Rows are points. Before rounding, the points of a table are all equally far from one centre. They may lie mostly on one side of it. Where is the centre, to within rounding?

Points (6 x 3):
[[ 0.89 -0.70 -0.09]
 [-0.20  0.13 -0.20]
 [-0.03 -0.33  0.29]
 [ 0.20 -0.07 -0.86]
 [ 0.44  0.55 -0.40]
 [ 0.22  0.33  0.28]]
Centre: [ 0.46 -0.14 -0.20]

Points (14 x 8):
[[-0.40  0.35  0.41  0.64  0.52  0.44 -0.42 -0.12]
 [ 0.07 -0.06  0.68 -0.18 -0.22 -0.20 -0.78 -0.07]
 [-0.27 -0.38  0.42 -0.02  0.48  0.73 -0.31 -0.85]
 [-0.02  0.51  0.19 -0.27  0.30  0.13 -0.84  0.00]
 [-0.46  0.05  0.67  0.64  0.25  0.45 -0.50 -0.66]
 [-0.93  0.05  0.27  0.48 -0.25  0.06 -0.04 -0.28]
 [-0.56 -0.50  0.80  0.47  0.33  0.20 -0.36  0.01]
 [-0.36 -0.34  0.49  0.39 -0.02  0.27 -0.15 -1.06]
 [-0.53  0.35 -0.16  0.32 -0.15 -0.19  0.08 -0.03]
 [-0.63 -0.47 -0.25  0.15 -0.19 -0.11 -0.85 -0.24]
 [-0.64  0.48 -0.09  0.09 -0.08 -0.10 -0.57  0.12]
 [-0.74 -0.62  0.05  0.28  0.59 -0.31 -0.38 -0.06]
 [ 0.35  0.08  0.62 -0.14  0.37 -0.27 -0.63 -0.52]
 [ 0.31 -0.48 -0.15 -0.36  0.13 -0.33 -0.28 -0.36]]
Centre: [-0.28 -0.11  0.19  0.04  0.20  0.07 -0.33 -0.32]

Points, 17 rows:
[[-0.70 -0.18 -0.44  0.00 -0.94 -0.17  0.15 -0.35  0.15  0.25  0.47 -0.47]
 [-0.73 -0.56 -0.55 -0.23 -0.38 -0.10 -0.62  0.26 -0.05  0.44 -0.11 -0.20]
 [-0.10 -0.08 -0.78 -0.39 -0.37  0.89 -0.51 -0.24 -0.06 -0.12  0.19 -0.43]
 [-0.24  0.30  0.34 -0.33 -0.08  0.22 -0.32 -0.05  0.28 -0.18 -0.24  0.15]
 [-0.65  0.09  0.00 -0.28 -0.92 -0.12  0.17 -0.59 -0.28  0.36  0.17  0.28]
 [-0.39 -0.54 -0.05 -0.22 -1.00  0.25 -0.20 -0.54  0.20 -0.28  0.11  0.53]
 [-0.28 -0.58 -0.35 -0.08 -0.84  0.02  0.11 -0.26 -0.38  0.74  0.73 -0.57]
 [-0.21  0.05 -0.36 -0.45 -0.30 -0.42  0.04 -0.59  0.60  0.09 -0.27 -0.37]
 [-0.72  0.14 -0.09  0.06 -0.36  0.20  0.18 -0.49  0.00  0.21  0.13  0.74]
 [ 0.10 -0.09 -0.49  0.25 -0.51  0.82 -0.48 -0.80 -0.48  0.19  0.18 -0.18]
 [-0.12 -0.34  0.59 -0.56 -0.04 -0.04  0.13 -0.07  0.35  0.56  0.08 -0.26]
 [-0.41 -0.63 -0.15 -0.11 -0.03 -0.39 -0.51  0.04 -0.38 -0.22  0.32  0.61]
 [ 0.04 -0.35 -0.48 -0.01  0.00 -0.73 -0.32 -0.02 -0.51  0.80  0.12  0.16]
 [-0.46 -0.72 -0.80  0.11 -0.55  0.80  0.26 -0.49 -0.35 -0.15  0.52 -0.03]
 [-0.31 -0.81 -0.21  0.14 -0.13  0.89 -0.42 -0.01 -0.61  0.38  0.03 -0.30]
 [-0.43 -0.28 -0.60 -0.11 -0.62  0.46 -0.34 -0.81 -0.44  0.44  0.61  0.03]
 [-0.59 -0.98 -0.33 -0.58 -0.16 -0.21 -0.51 -0.24 -0.44  0.23  0.27  0.08]]
Centre: [ 0.06 -0.37 -0.30 -0.09 -0.28  0.11  0.09 -0.17 -0.16  0.11  0.08 -0.02]

Points (24 x 20):
[[-0.45 -0.20 -0.65 -0.53  0.49  0.07 -0.11  0.29 -0.12  0.79  0.02  0.11
  -0.16  0.26  0.13 -0.28 -0.20 -0.05  0.13 -0.75]
 [-0.53  0.01  0.24 -0.39  0.39 -0.05 -0.43  0.33  0.08  0.55  0.16  0.25
  -0.28  0.13 -0.03 -0.63  0.09  0.03 -0.34 -0.82]
 [-0.67 -0.38 -0.06  0.03  0.25 -0.17 -1.00  0.48  0.56  0.17  0.01  0.32
  -0.11  0.83  0.05  0.58 -0.09 -0.29 -0.27 -0.68]
 [-0.54  0.10 -0.35 -0.40  0.51 -0.15 -0.69 -0.14  0.32  0.15  0.01  0.01
  -0.38  0.76  0.26 -0.30  0.63 -0.08 -0.12 -0.37]
 [-0.31  0.19  0.32 -0.38  0.58  0.08 -0.37  0.67  0.21  0.74  0.79 -0.23
  -0.47  0.39  0.00  0.24 -0.10 -0.28 -0.53 -0.71]
 [ 0.34  0.45 -0.66 -0.41  0.58 -0.27 -0.68  0.32  0.82  0.68  0.13 -0.07
   0.04 -0.16 -0.35  0.18  0.05 -0.88 -0.27 -0.14]
 [-0.07  0.02 -0.27 -0.17  0.99 -0.07 -0.91  0.44  0.61  0.84  0.05  0.27
  -0.51  0.58 -0.12 -0.17 -0.33 -0.10 -0.29 -0.58]
 [ 0.20 -0.34  0.44 -1.05  0.43 -0.16 -0.77  0.15  0.31  0.49 -0.45  0.19
  -0.03  0.64  0.18  0.02  0.14 -0.38  0.02 -0.67]
 [-0.48  0.25 -0.10 -0.49  0.57  0.61 -0.36 -0.43  0.16 -0.16  0.56  0.02
  -0.36  0.33 -0.30  0.20 -0.04 -0.01 -0.13 -0.38]
 [-0.31  0.16 -0.06 -0.53  0.56 -0.52 -0.91 -0.16  0.03  0.08 -0.15 -0.02
  -0.13  0.37 -0.13 -0.31 -0.12  0.03  0.16 -0.98]
 [-0.19 -0.08 -0.50 -0.16  0.61  0.59 -0.64  0.12  0.46  0.53  0.63  0.04
  -0.16  0.73  0.22 -0.20  0.14 -0.27  0.22 -0.41]
 [-0.08  0.10 -0.01 -0.04 -0.17 -0.33 -0.97  0.67  0.66  0.51  0.07 -0.16
  -0.56 -0.05 -0.04  0.03 -0.08 -0.17  0.54 -0.72]
 [ 0.00  0.26 -0.69 -0.91  0.80 -0.16 -0.68  0.39  0.28  0.16 -0.11  0.02
  -0.12  0.16 -0.12  0.13  0.01  0.27 -0.33 -0.80]
 [-0.02  0.18  0.27 -0.49  0.37  0.02 -0.83 -0.02  0.12  0.86  0.41  0.25
  -0.47  0.19 -0.40 -0.14 -0.16  0.14 -0.61 -0.36]
 [-0.09  0.12  0.03 -0.10  0.33 -0.09 -0.59 -0.52  0.53  0.41 -0.12 -0.26
  -0.31  0.53 -0.43  0.06  0.37  0.32 -0.14 -0.86]
 [ 0.00 -0.39 -0.34 -0.31  0.18 -0.62 -0.68  0.25  0.42  0.12 -0.10  0.46
  -0.25  0.10 -0.06 -0.64 -0.35 -0.36 -0.33 -0.44]
 [-0.26  0.39 -0.19 -0.52  0.42 -0.51 -0.58  0.30  0.06  0.95 -0.31  0.57
  -0.06 -0.14  0.34  0.06  0.54 -0.29  0.02 -0.34]
 [-0.33  0.28  0.22 -0.55  0.20  0.01 -0.62  0.34  0.31  0.58  0.13 -0.48
  -0.85  0.36  0.23  0.35  0.14 -0.19  0.52 -0.79]
 [-0.17  0.25  0.09  0.00  0.72  0.19 -0.36  0.24  0.15  1.09  0.19  0.39
  -0.42  0.17 -0.03 -0.10 -0.16  0.00 -0.47 -0.96]
 [ 0.22  0.23 -0.31 -0.45  0.38 -0.31 -0.64  0.42  0.37  0.46 -0.03 -0.35
  -0.49  0.18 -0.71  0.07 -0.08 -0.62 -0.39 -1.08]
 [-0.24 -0.13 -0.30 -0.42  0.42 -0.72 -0.35  0.50  0.07  0.48  0.35  0.35
  -0.84  0.15  0.28  0.71 -0.10  0.01  0.36 -0.39]
 [-0.14 -0.25 -0.12 -0.42  0.29  0.06 -0.76 -0.25  0.13  0.22  0.53  0.81
  -0.45  0.61  0.06  0.11  0.06 -0.61  0.06 -0.78]
 [-0.35  0.67 -0.31 -0.10  0.29 -0.39 -0.96  0.15  0.14  0.90  0.13  0.03
  -0.68  0.23 -0.43  0.09  0.06 -0.02  0.04 -0.42]
 [-0.60  0.76 -0.04  0.04  0.27 -0.31 -0.70 -0.01  0.30  0.18  0.24  0.54
  -0.40  0.63 -0.52  0.55 -0.11 -0.53 -0.07 -0.72]]
Centre: [ 0.11  0.16 -0.02 -0.14  0.32 -0.05 -0.34  0.22  0.23  0.23 -0.05  0.08
 -0.14  0.27  0.03  0.31 -0.08 -0.32 -0.05 -0.28]
